Each row of a before or after table is a point. The points were changed in one or more steps. Then noise was added and the rows were shuffled. The steps act on how far a point lies along the listed directions, d1 being the first. What was done? A step turns or swaps two directions, mirrors them in a line or flattens them onto one, adds a multiple of one to another, or multiplies one. Angles are multiples of 10 degrees, from the lower direction toward the higher: turns from -170 to 170, lines from 10 to 170 but not 90. Use the fewest steps. Two steps may share a direction if one is a turn and the other turns, adds or multiplies; they go together, in the order done. Otherwise the lowest direction goes first.

Directions:
(1): [-0.48 -0.02]
(2): [-0.02  0.48]
Before, 9 rows:
[[-0.52  0.01]
 [-0.52 -0.17]
 [-0.55  0.24]
 [ 0.17 -0.12]
 [ 0.13 -0.64]
 [-0.33 -0.12]
 [ 0.29  0.12]
 [ 0.34 -0.50]
 [-0.23 -0.19]]
After (9 x 2):
[[ 0.50 -0.39]
 [-0.15  0.58]
 [ 0.09 -0.21]
 [ 0.15  0.36]
 [ 0.61 -0.13]
 [ 0.23  0.18]
 [-0.14 -0.28]
 [ 0.01  0.49]
 [ 0.24  0.55]]
Steps: mirror d1 and d2 in the line at 50 degrees

Directions:
(1): [-0.23  0.50  0.21]
(2): [0.54 0.20 0.12]
(3): [ 0.03  0.24 -0.54]
Before (8 x 3):
[[-0.44  0.50 -0.06]
 [ 0.26 -0.41 -0.76]
 [ 0.00  0.07 -0.23]
 [ 0.51  0.11 -0.36]
 [-0.19  0.25 -0.61]
 [ 0.06  0.28 -0.05]
 [ 0.38  0.15  0.29]
 [ 0.72 -0.02  0.68]]
After (8 x 3):
[[ 0.07  0.63 -0.13]
 [ 0.11 -0.19  0.08]
 [ 0.07  0.47 -0.11]
 [-0.41 -0.09 -0.11]
 [-0.62 -0.66 -0.03]
 [-0.21  0.17 -0.09]
 [-0.03  0.14 -0.03]
 [-0.41 -0.21 -0.07]]
Steps: flatten d1 and d3 onto the line at 40 degrees; multiply d2 by -1

Directions:
(1): [0.33 0.54 0.17 0.16]
(2): [-0.13 -0.18  0.59  0.26]
(3): [-0.26  0.08 -0.28  0.56]
(4): [-0.52  0.35  0.10 -0.24]
Before:
[[ 0.11 -0.02 -0.31  0.29]
 [ 0.03  0.04 -0.34  0.35]
 [-0.09  0.30  0.03 -0.39]
 [ 0.43  0.44 -0.46  0.07]
 [ 0.67  0.42 -0.35  0.21]
 [ 0.11  0.07  0.08 -0.29]
 [ 0.23 -0.14 -0.33 -0.09]
 [-0.01  0.01 -0.14 -0.34]]
After, 8 rows:
[[ 0.28 -0.09 -0.38 -0.30]
 [-0.28  0.29 -0.36  0.03]
 [ 0.01  0.06 -0.68 -0.05]
 [ 0.42  0.03 -0.13 -0.39]
 [ 0.27  0.84 -0.82  0.13]
 [ 0.29  0.74 -1.01 -0.21]
 [ 0.37 -0.09 -0.12 -0.05]
 [-0.28  0.42 -0.33 -0.09]]
Steps: multiply d2 by 2; turn d3 and d4 by 80 degrees
